Each row of a before or after table is a point. One or more steps were done to the points. Then noise was added and the rows were shuffled. The steps act on columns, c1 being the first. Name the steps. A step turns or swaps two columns, mirrors them in a line or flattens them onto one, adds a multiple of one to another, or multiplies or shifts one. Angles are multiples of 10 degrees, from the lower column toward the higher: turns from -170 to 170, lines from 10 to 170 but not 90. Use the fewest steps. Two steps may share a column if one is a turn and the other turns, adds or multiplies; they go together, in the order done. Otherwise the lowest column goes first.

Before (9 x 3):
[+0.53 -0.28 -0.07]
[-0.03 +0.33 -0.60]
[-0.04 +0.29 -0.35]
[+0.28 +0.10 +0.00]
[+0.65 +0.11 -0.06]
[+0.68 -0.54 +0.22]
[+0.02 +0.74 -0.17]
[-0.35 -0.10 +0.59]
[+0.00 -0.25 -0.72]
After (9 x 3):
[+0.50 -0.28 -0.03]
[-0.33 -0.08 +0.19]
[+0.26 +0.08 -0.02]
[-0.03 +0.36 -0.26]
[+0.01 -0.24 -0.28]
[+0.04 +0.73 -0.07]
[+0.67 -0.56 +0.05]
[+0.66 +0.12 -0.01]
[-0.04 +0.32 -0.13]
Steps: multiply c3 by 0.4

Before:
[-0.53 +0.18 +0.17 +0.17 +0.10 -0.10 +0.32 -0.01]
[+0.26 -0.03 -0.21 -0.26 +0.05 +0.09 -0.70 +0.65]
[+0.61 +0.29 -0.21 +0.18 +0.43 +0.09 -0.06 +0.18]
[-0.15 -0.21 -0.12 -0.15 +0.08 +0.09 -0.58 +0.18]
[-0.63 +0.17 +0.07 +0.28 -0.35 -0.38 -0.24 -0.39]
[-0.57 +0.13 +0.36 -0.23 -0.30 +0.17 +0.11 -0.21]
[+0.63 +0.18 +0.20 +0.07 +0.15 +0.04 -0.13 -0.18]
[+0.44 +0.19 +0.04 +0.23 +0.42 +0.52 -0.31 -0.30]
[+0.61 +0.36 +0.06 +0.58 +0.12 -0.07 -0.37 -0.17]
[-0.46 +0.56 +0.35 -0.19 +0.28 -0.25 -0.05 -0.18]
[+0.41 -0.06 +0.04 +0.14 +0.21 +0.22 +0.05 -0.33]
[+0.31 -0.12 +0.04 +0.03 +0.62 +0.09 -0.26 -0.03]
[-0.93 +0.31 +0.45 +0.23 -0.18 +0.06 -0.07 +0.03]
[-0.65 +0.39 -0.14 -0.05 -0.15 +0.15 +0.05 -0.37]
After (14 x 8):
[-1.01 +0.18 +0.07 +0.29 -0.37 -0.40 -0.24 -0.39]
[+0.71 +0.20 +0.01 +0.21 +0.43 +0.49 -0.33 -0.31]
[-1.49 +0.32 +0.46 +0.24 -0.20 +0.05 -0.04 +0.02]
[+0.42 -0.05 -0.22 -0.28 +0.04 +0.08 -0.70 +0.66]
[-1.06 +0.37 -0.15 -0.03 -0.14 +0.15 +0.04 -0.38]
[+0.98 +0.34 +0.05 +0.58 +0.12 -0.05 -0.37 -0.16]
[+0.96 +0.33 -0.18 +0.19 +0.46 +0.06 -0.06 +0.18]
[+0.99 +0.15 +0.19 +0.07 +0.16 +0.05 -0.15 -0.21]
[+0.48 -0.15 +0.05 +0.02 +0.63 +0.13 -0.27 -0.01]
[+0.65 -0.07 +0.05 +0.10 +0.20 +0.21 +0.05 -0.35]
[-0.85 +0.19 +0.20 +0.16 +0.10 -0.15 +0.30 -0.03]
[-0.91 +0.15 +0.36 -0.24 -0.31 +0.15 +0.09 -0.22]
[-0.75 +0.58 +0.37 -0.20 +0.26 -0.25 -0.03 -0.17]
[-0.24 -0.22 -0.12 -0.15 +0.07 +0.07 -0.59 +0.16]
Steps: multiply c1 by 1.6

Before:
[+0.45 -0.05 +0.08 -0.63 -0.29 -0.55 -0.49 +0.24 +0.02 +0.13 +0.05 -0.48 -0.32 +0.32]
[+0.25 +0.54 -0.72 +0.36 +0.12 +0.29 +0.61 -0.50 +0.44 +0.33 +0.02 +0.75 +0.39 +0.62]
[-0.37 +0.73 +0.05 +0.48 -0.32 +0.14 +0.15 -0.47 +0.35 +0.00 +0.03 +0.71 -0.35 +0.33]
[-0.58 +0.59 -0.30 -0.08 -0.30 -0.23 +0.27 -0.52 +0.17 -0.03 -0.04 -0.06 -0.35 +0.18]
[-0.11 -0.57 +0.03 -0.01 +0.57 +0.10 -0.59 +0.15 +0.67 +0.10 +0.54 -0.15 +0.27 -0.36]
[+0.20 -0.01 -0.11 -0.45 +0.34 -0.36 +0.01 +0.10 -0.17 -0.36 +0.26 +0.07 -0.18 +0.11]
[-0.29 +0.42 -0.10 +0.87 +0.18 +0.13 +0.46 -0.44 +0.19 +0.15 -0.09 +0.29 +0.18 +0.52]
[+0.33 +0.04 -0.04 +0.02 +0.57 +0.63 -0.37 -0.08 +0.30 -0.05 +0.22 -0.15 +0.56 -0.18]
[-0.23 -0.27 +0.11 +0.07 +0.35 -0.01 -0.87 -0.40 +0.10 +0.06 +0.28 +0.11 +0.62 -0.20]
[-0.18 +0.02 -0.43 -0.13 -0.45 +0.00 -0.36 -0.05 -0.31 -0.02 +0.03 -0.05 -0.55 +0.55]
After (10 x 14):
[+0.20 +0.00 -0.09 -0.47 -0.15 -0.34 +0.00 +0.12 -0.17 -0.35 +0.25 -0.07 -0.17 +0.10]
[-0.26 +0.41 -0.09 +0.86 -0.32 +0.12 +0.46 -0.44 +0.20 +0.15 -0.10 -0.29 +0.19 +0.52]
[-0.55 +0.58 -0.29 -0.07 -0.78 -0.21 +0.30 -0.51 +0.20 -0.03 -0.04 +0.06 -0.38 +0.20]
[-0.18 +0.02 -0.43 -0.14 -0.96 -0.01 -0.36 -0.05 -0.31 -0.01 +0.02 +0.05 -0.54 +0.58]
[+0.25 +0.53 -0.73 +0.34 -0.39 +0.30 +0.60 -0.51 +0.43 +0.32 +0.01 -0.75 +0.39 +0.62]
[-0.11 -0.56 +0.05 -0.04 +0.10 +0.10 -0.57 +0.17 +0.69 +0.12 +0.56 +0.15 +0.27 -0.35]
[-0.38 +0.71 +0.04 +0.50 -0.84 +0.14 +0.13 -0.46 +0.36 -0.01 +0.04 -0.73 -0.36 +0.32]
[-0.25 -0.26 +0.11 +0.07 -0.13 -0.02 -0.87 -0.40 +0.10 +0.06 +0.28 -0.09 +0.62 -0.20]
[+0.34 +0.04 -0.05 +0.02 +0.09 +0.64 -0.37 -0.08 +0.33 -0.04 +0.21 +0.15 +0.56 -0.17]
[+0.44 -0.04 +0.10 -0.64 -0.79 -0.57 -0.49 +0.25 +0.02 +0.11 +0.05 +0.48 -0.34 +0.33]
Steps: shift c5 by -0.50; multiply c12 by -1

Before:
[+0.13 -0.45 +0.18 -0.47 -0.26 +0.32 +0.12 -0.11 +0.16 +0.91 +0.00 +0.16 -0.41 +0.44 +0.49 -0.06 -0.01 +0.28 +0.11 -0.39 +0.12 +0.45 -0.30 +0.05]
[+0.40 -0.17 -0.39 +0.40 +0.18 +0.05 -0.57 +0.36 +0.03 -0.24 +0.13 +0.11 +0.28 +0.15 -0.23 -0.65 +0.76 -0.47 +0.33 +0.37 +0.04 +0.16 -0.14 +0.31]
[-0.17 -0.15 -0.85 +0.31 -0.04 -0.06 +0.20 +0.59 +0.23 -0.41 +0.15 -0.17 +0.42 -0.09 -0.60 -0.42 +0.29 -0.04 +0.20 +0.15 +0.13 +0.05 -0.09 -0.04]
[-0.24 +0.12 -0.05 -0.85 -0.56 +0.07 -0.73 -0.79 +0.46 -0.09 +0.00 +0.11 -0.12 -0.50 -0.05 -0.27 -0.14 +0.16 -0.50 -0.70 -0.71 +0.09 +0.53 +0.18]
[-0.08 +0.44 -0.47 -0.36 -0.13 +0.07 -0.66 -0.72 +0.23 +0.37 -0.35 +0.35 +0.56 -0.07 -0.10 -0.27 -0.38 +0.24 -0.74 -0.26 -0.20 -0.10 +0.48 +0.21]
[-0.11 +0.35 -0.47 -0.86 +0.00 -0.32 +0.15 -0.79 +0.42 -0.22 -0.29 +0.69 +0.05 -0.23 +0.18 +0.20 -0.23 +0.12 -0.90 -0.07 -0.36 -0.20 +0.72 +0.24]
[-0.25 -0.42 +0.55 -0.38 -0.23 +0.58 -0.13 -0.10 -0.42 +0.59 -0.06 -0.19 -0.04 +0.07 +0.76 -0.13 +0.30 +0.37 -0.16 +0.04 +0.02 +0.05 -0.01 +0.00]
[+0.01 -0.33 +0.46 -0.21 -0.03 +0.52 -0.21 +0.28 +0.38 +0.33 +0.23 -0.25 -0.22 +0.30 +0.23 +0.70 +0.38 +0.54 -0.21 -0.39 +0.12 +0.03 -0.32 +0.24]
[+0.22 -0.29 +0.09 +0.11 -0.11 +0.47 +0.10 -0.30 +0.01 +0.43 +0.36 +0.16 +0.03 -0.18 +0.82 +0.07 +0.12 +0.51 -0.20 -0.31 +0.36 +0.68 -0.13 +0.18]
[+0.00 -0.18 -0.36 +0.90 +0.19 -0.34 -0.04 +0.46 +0.20 -0.23 +0.37 -0.35 -0.05 +0.43 -0.06 -0.35 +0.17 -0.21 -0.01 +0.06 -0.17 +0.17 -0.03 -0.10]
[+0.06 +0.30 -0.52 +0.72 -0.36 -0.17 +0.06 +0.52 -0.09 +0.17 +0.23 -0.28 -0.07 +0.40 -0.09 -0.50 +0.98 +0.04 +0.45 +0.06 +0.23 +0.55 +0.26 +0.24]
[+0.45 -0.05 -0.23 +0.44 +0.14 -0.20 +0.02 +0.53 -0.02 +0.24 +0.36 -0.14 -0.10 -0.17 -0.53 -0.20 +0.50 -0.06 +0.25 +0.18 +0.16 +0.15 +0.43 -0.41]
After (12 x 24):
[-0.18 -0.13 -0.85 +0.29 -0.09 -0.04 +0.20 +0.60 +0.24 -0.43 +0.12 -0.18 +0.41 -0.07 -0.58 -0.45 +0.28 -0.05 +0.20 +0.18 +0.15 +0.06 -0.11 -0.05]
[+0.01 -0.19 -0.36 +0.89 +0.37 -0.32 -0.05 +0.45 +0.21 -0.26 +0.37 -0.19 -0.04 +0.40 -0.05 -0.44 +0.16 -0.20 -0.01 +0.07 -0.17 +0.19 -0.04 -0.12]
[+0.24 -0.31 +0.08 +0.09 -0.20 +0.46 +0.12 -0.31 -0.01 +0.43 +0.36 +0.03 +0.05 -0.17 +0.81 +0.13 +0.14 +0.50 -0.20 -0.30 +0.34 +0.68 -0.13 +0.15]
[-0.23 +0.13 -0.05 -0.88 -1.12 +0.08 -0.74 -0.81 +0.46 -0.07 +0.02 -0.05 -0.12 -0.52 -0.05 -0.19 -0.11 +0.16 -0.54 -0.71 -0.73 +0.10 +0.54 +0.16]
[-0.11 +0.36 -0.47 -0.85 +0.00 -0.34 +0.17 -0.78 +0.43 -0.21 -0.25 +0.16 +0.06 -0.25 +0.22 +0.41 -0.20 +0.13 -0.92 -0.06 -0.37 -0.18 +0.74 +0.26]
[+0.02 -0.31 +0.45 -0.22 -0.07 +0.52 -0.23 +0.27 +0.38 +0.32 +0.22 +0.18 -0.20 +0.30 +0.25 +0.51 +0.39 +0.55 -0.19 -0.39 +0.13 +0.05 -0.28 +0.24]
[-0.28 -0.40 +0.54 -0.41 -0.45 +0.60 -0.10 -0.10 -0.44 +0.60 -0.09 -0.06 -0.03 +0.07 +0.75 -0.17 +0.32 +0.35 -0.14 +0.05 +0.01 +0.05 -0.02 -0.03]
[+0.06 +0.29 -0.52 +0.72 -0.69 -0.18 +0.06 +0.50 -0.10 +0.17 +0.24 -0.22 -0.07 +0.39 -0.12 -0.54 +1.00 +0.05 +0.45 +0.04 +0.25 +0.56 +0.23 +0.24]
[+0.47 -0.05 -0.22 +0.45 +0.30 -0.22 +0.03 +0.56 -0.03 +0.23 +0.36 -0.10 -0.09 -0.16 -0.53 -0.22 +0.51 -0.04 +0.25 +0.15 +0.17 +0.15 +0.43 -0.42]
[+0.40 -0.15 -0.41 +0.39 +0.35 +0.06 -0.55 +0.39 +0.01 -0.20 +0.14 -0.17 +0.27 +0.18 -0.24 -0.53 +0.77 -0.48 +0.36 +0.38 +0.03 +0.17 -0.12 +0.31]
[+0.15 -0.43 +0.17 -0.46 -0.53 +0.33 +0.11 -0.14 +0.17 +0.90 -0.01 +0.01 -0.45 +0.46 +0.48 +0.01 +0.01 +0.28 +0.08 -0.38 +0.09 +0.45 -0.32 +0.08]
[-0.04 +0.43 -0.46 -0.36 -0.29 +0.09 -0.68 -0.74 +0.23 +0.38 -0.39 -0.06 +0.55 -0.11 -0.12 -0.12 -0.37 +0.24 -0.71 -0.24 -0.19 -0.11 +0.47 +0.22]
Steps: multiply c5 by 2; flatten c12 and c16 onto the line at 70 degrees

Before:
[-0.25 +0.35 -0.07 +0.56 -0.39 +0.30 +0.30 -0.66 +0.33 +0.25 +0.31 -0.12 -0.16 -0.11 -0.10 -0.99 -0.63 +0.49 +0.05 +0.05 +0.17 +0.34 +0.03 +0.04 -0.08 -0.36 -0.30 -0.68 -0.49 -0.52 -0.06 +0.55 +0.81 +0.14 -0.15 +0.08 +0.02 +0.31 -0.37 -0.62 -0.39 -0.20 +0.13 -1.32 +0.25 +0.27 -0.04 +0.31 +0.07 +0.03 -0.43 -0.39 +0.49 -0.14 -0.09 -0.05 -0.21 -0.03 +0.10 +0.11 +0.19 -0.14 -0.01 -0.03]
[-0.22 -0.01 +0.12 +0.47 -0.34 -0.40 +0.55 +0.10 +0.23 +0.12 -0.20 -0.68 +0.38 -0.04 -0.25 +0.38 -0.58 -0.46 +0.20 -0.27 +0.09 +0.19 -0.33 +0.09 -0.07 -0.23 -0.13 +0.41 -0.21 +0.28 -0.83 +0.20 -0.01 -0.13 -0.47 +0.13 -0.02 -0.03 -0.12 +0.35 -0.10 +0.27 -0.12 +0.19 +0.30 +0.35 +0.15 +0.47 +0.29 -0.01 -0.47 -0.82 +0.14 -0.39 +0.28 +0.06 -0.49 +0.33 -0.03 +0.20 +0.10 -0.45 +0.30 -0.13]
[-0.15 -0.01 +0.23 +0.19 -0.30 -0.66 -0.22 +0.06 +0.08 -0.16 +0.28 -0.08 +0.11 +0.15 -0.01 +0.15 +0.61 +0.25 -0.01 -0.33 -0.19 +0.06 +0.48 +0.13 -0.34 -0.17 -0.38 -0.18 -0.45 +0.33 -0.03 -0.24 -0.23 -0.20 -0.08 -0.44 +0.01 +0.28 +0.08 -0.33 -0.25 +0.18 +0.29 -0.47 +0.06 +0.50 -0.08 +0.20 +0.17 -0.92 -0.29 -0.27 +0.03 -0.39 +0.57 +0.19 -0.32 -0.30 -0.03 +0.06 +0.23 +0.92 -0.35 -0.34]
[-0.14 +0.46 -0.07 +0.05 -0.50 -0.74 +1.18 -0.49 +0.25 +0.19 +0.40 +0.10 +0.14 -0.20 -0.09 +0.42 -0.65 +0.30 +0.16 +0.02 +0.36 -0.78 +0.34 -0.61 -0.21 -0.02 -0.30 -0.02 +0.24 -0.25 +0.00 -0.25 +0.32 +0.28 -0.13 +0.20 +0.06 +0.11 -0.23 +0.31 -0.36 +0.34 +0.01 -0.42 -0.15 -0.17 +0.07 +0.46 -0.22 +0.08 +0.03 -0.13 -0.24 +0.01 +0.09 +0.05 -0.17 +0.21 -0.30 +0.25 +0.09 -0.55 -0.21 -0.04]
[-0.40 +0.47 -0.12 +0.06 -0.47 +0.76 -0.11 +0.05 -0.38 -0.13 +0.10 +0.27 +0.32 +0.40 +0.30 +0.10 +0.28 +0.11 +0.02 +0.12 +0.02 +0.68 +0.33 -0.27 +0.04 -0.18 -0.26 +0.12 +0.19 +0.10 -0.38 -0.05 -0.06 +0.25 -0.88 +0.13 +0.08 +0.00 +0.08 +0.32 -0.39 +0.31 +0.03 +0.15 -0.30 +0.25 +0.07 -1.27 -0.04 -0.15 -0.43 -0.39 +0.06 +0.61 -0.35 +0.13 -0.50 +0.31 +0.38 +0.23 +0.02 -0.54 -0.60 -0.04]
[-0.15 +0.15 +0.20 +0.37 -0.03 -0.51 -0.34 +0.06 +0.46 -0.19 +0.17 +0.27 +0.13 -0.05 -0.25 +0.20 +0.21 +0.33 -0.03 -0.41 -0.23 +0.68 +0.40 -0.13 +0.28 -0.31 +0.05 +0.27 +0.11 -0.22 +0.00 -0.22 -0.11 +0.22 -0.15 +0.05 +0.23 -0.10 -0.03 +0.16 +1.39 +0.09 +0.06 +0.37 +0.10 +0.15 -0.08 +0.62 +0.19 -0.17 +0.43 -0.05 -0.18 +0.24 +0.02 -0.39 -0.44 +0.07 -0.07 +0.29 +0.00 +1.29 -0.34 +0.04]
[-0.34 +0.17 +0.22 +0.30 -0.27 -0.41 -0.36 -0.08 +0.07 +0.24 +0.47 +0.15 +0.11 -0.19 -0.16 -0.05 -0.01 +0.61 +0.16 -0.06 +0.65 -0.95 +0.36 -0.08 -0.30 -0.40 +0.09 +0.40 +0.21 -0.32 -0.17 -0.21 -0.13 +0.44 +0.06 -0.12 +0.34 -0.23 +0.03 -0.12 -0.46 +0.29 -0.26 -0.52 -1.16 +0.19 -0.14 +0.31 +0.23 -0.13 -0.50 -0.06 -0.29 -0.28 -0.08 -0.61 +0.53 +0.31 +0.43 +0.33 +0.27 -0.39 +0.87 -0.14]
[+0.26 +0.37 +0.23 +0.14 -0.44 -0.10 -0.12 -0.11 +0.34 +0.23 -0.81 -0.18 -0.08 +0.32 +0.36 -0.27 +0.88 -0.30 +0.66 -0.33 -0.03 +0.37 +0.08 -0.03 -0.48 -0.12 -0.14 -0.77 +0.20 +0.12 -0.72 -0.42 +0.13 +0.04 -0.12 +0.15 +0.12 -0.71 +0.01 -0.83 -0.20 -0.26 -0.25 +0.33 +0.16 -1.16 +0.09 +0.13 -0.95 -0.15 -0.17 -0.05 +0.27 -0.30 -0.12 +0.04 -0.10 -0.29 -0.45 -1.23 -0.20 -0.08 -0.48 -0.04]
After, 8 rows:
[-0.34 +0.18 +0.05 +0.30 -0.27 -0.43 -0.37 -0.06 +0.08 +0.25 +0.48 +0.16 -0.05 -0.20 -0.16 +0.09 +0.00 +0.61 +0.13 -0.06 +0.65 -0.95 -0.03 -0.08 -0.30 -0.40 -0.04 +0.39 +0.22 -0.31 -0.16 -0.20 -0.12 +0.43 +0.06 -0.13 +0.33 -0.23 +0.36 -0.13 -0.45 +0.28 -0.26 -0.53 -1.16 +0.18 +0.25 +0.31 +0.23 -0.14 -0.50 -0.06 -0.28 -0.29 -0.08 -0.61 +0.53 +0.31 +0.45 +0.34 +0.27 -0.39 +0.86 -0.24]
[-0.20 -0.01 -0.18 +0.46 -0.35 -0.40 +0.54 +0.10 +0.23 +0.11 -0.21 -0.69 +0.37 -0.03 -0.25 +0.39 -0.58 -0.46 +0.20 -0.26 +0.09 +0.19 +0.13 +0.11 -0.07 -0.24 -0.18 +0.41 -0.21 +0.29 -0.83 +0.21 -0.01 -0.14 -0.48 +0.12 -0.01 -0.04 -0.32 +0.34 -0.09 +0.27 -0.11 +0.19 +0.29 +0.35 +0.07 +0.48 +0.28 -0.01 -0.47 -0.81 +0.14 -0.38 +0.29 +0.06 -0.50 +0.33 -0.03 +0.21 +0.11 -0.44 +0.31 +0.00]
[-0.15 +0.00 -0.01 +0.19 -0.29 -0.65 -0.24 +0.06 +0.08 -0.18 +0.28 -0.08 +0.15 +0.15 -0.01 +0.10 +0.62 +0.24 +0.00 -0.34 -0.19 +0.08 -0.07 +0.13 -0.34 -0.16 -0.49 -0.17 -0.45 +0.33 -0.03 -0.24 -0.23 -0.20 -0.09 -0.45 +0.01 +0.29 +0.47 -0.33 -0.26 +0.18 +0.28 -0.47 +0.06 +0.49 +0.24 +0.20 +0.18 -0.92 -0.29 -0.27 +0.04 -0.38 +0.56 +0.19 -0.32 -0.30 -0.02 +0.05 +0.22 +0.91 -0.35 +0.14]
[-0.15 +0.14 -0.01 +0.38 -0.04 -0.52 -0.34 +0.06 +0.46 -0.19 +0.18 +0.28 +0.20 -0.04 -0.26 +0.13 +0.20 +0.33 -0.03 -0.41 -0.23 +0.68 +0.03 -0.13 +0.29 -0.31 +0.06 +0.27 +0.10 -0.21 -0.02 -0.22 -0.12 +0.24 -0.16 +0.05 +0.21 -0.09 +0.41 +0.16 +1.38 +0.10 +0.05 +0.38 +0.11 +0.15 +0.23 +0.64 +0.18 -0.19 +0.44 -0.05 -0.19 +0.24 +0.02 -0.38 -0.44 +0.06 -0.05 +0.29 +0.00 +1.31 -0.34 -0.04]
[-0.15 +0.46 -0.04 +0.05 -0.51 -0.73 +1.18 -0.49 +0.24 +0.18 +0.40 +0.12 +0.43 -0.20 -0.09 +0.14 -0.66 +0.30 +0.16 +0.03 +0.36 -0.77 +0.21 -0.61 -0.22 -0.04 -0.22 -0.01 +0.25 -0.24 +0.01 -0.25 +0.34 +0.28 -0.14 +0.21 +0.06 +0.12 +0.35 +0.31 -0.35 +0.36 +0.02 -0.41 -0.16 -0.17 -0.08 +0.45 -0.23 +0.09 +0.03 -0.14 -0.24 +0.02 +0.09 +0.06 -0.16 +0.20 -0.29 +0.24 +0.08 -0.56 -0.21 +0.10]
[-0.25 +0.35 +0.07 +0.56 -0.38 +0.31 +0.30 -0.66 +0.31 +0.25 +0.32 -0.12 -0.98 -0.10 -0.10 -0.15 -0.62 +0.48 +0.06 +0.07 +0.17 +0.34 +0.37 +0.03 -0.08 -0.35 -0.22 -0.68 -0.50 -0.52 -0.07 +0.56 +0.81 +0.12 -0.15 +0.09 +0.02 +0.32 +0.04 -0.63 -0.38 -0.21 +0.13 -1.32 +0.25 +0.27 -0.04 +0.31 +0.07 +0.02 -0.44 -0.39 +0.50 -0.15 -0.07 -0.05 -0.20 -0.04 +0.11 +0.10 +0.18 -0.14 -0.01 +0.14]
[+0.26 +0.39 -0.16 +0.13 -0.45 -0.10 -0.13 -0.11 +0.34 +0.23 -0.83 -0.17 -0.26 +0.33 +0.37 -0.09 +0.89 -0.32 +0.67 -0.34 -0.03 +0.37 -0.01 -0.03 -0.47 -0.11 -0.13 -0.77 +0.20 +0.10 -0.72 -0.42 +0.14 +0.03 -0.13 +0.15 +0.12 -0.71 +0.08 -0.83 -0.20 -0.27 -0.26 +0.32 +0.17 -1.16 +0.19 +0.14 -0.95 -0.14 -0.16 -0.05 +0.27 -0.29 -0.12 +0.04 -0.10 -0.30 -0.44 -1.23 -0.20 -0.07 -0.48 +0.23]
[-0.41 +0.46 -0.01 +0.05 -0.45 +0.76 -0.11 +0.05 -0.37 -0.14 +0.10 +0.28 +0.09 +0.40 +0.30 +0.31 +0.29 +0.12 +0.01 +0.12 +0.02 +0.67 -0.08 -0.25 +0.05 -0.19 -0.20 +0.12 +0.19 +0.11 -0.39 -0.06 -0.07 +0.24 -0.88 +0.14 +0.09 -0.01 +0.33 +0.34 -0.38 +0.32 +0.03 +0.15 -0.30 +0.25 -0.15 -1.29 -0.03 -0.16 -0.41 -0.39 +0.05 +0.61 -0.37 +0.13 -0.51 +0.31 +0.36 +0.23 +0.02 -0.54 -0.59 +0.37]
Steps: turn c3 and c47 by 110 degrees; swap c13 and c16; turn c27 and c64 by -50 degrees; add 0.5 times c14 to c64; turn c23 and c39 by 90 degrees
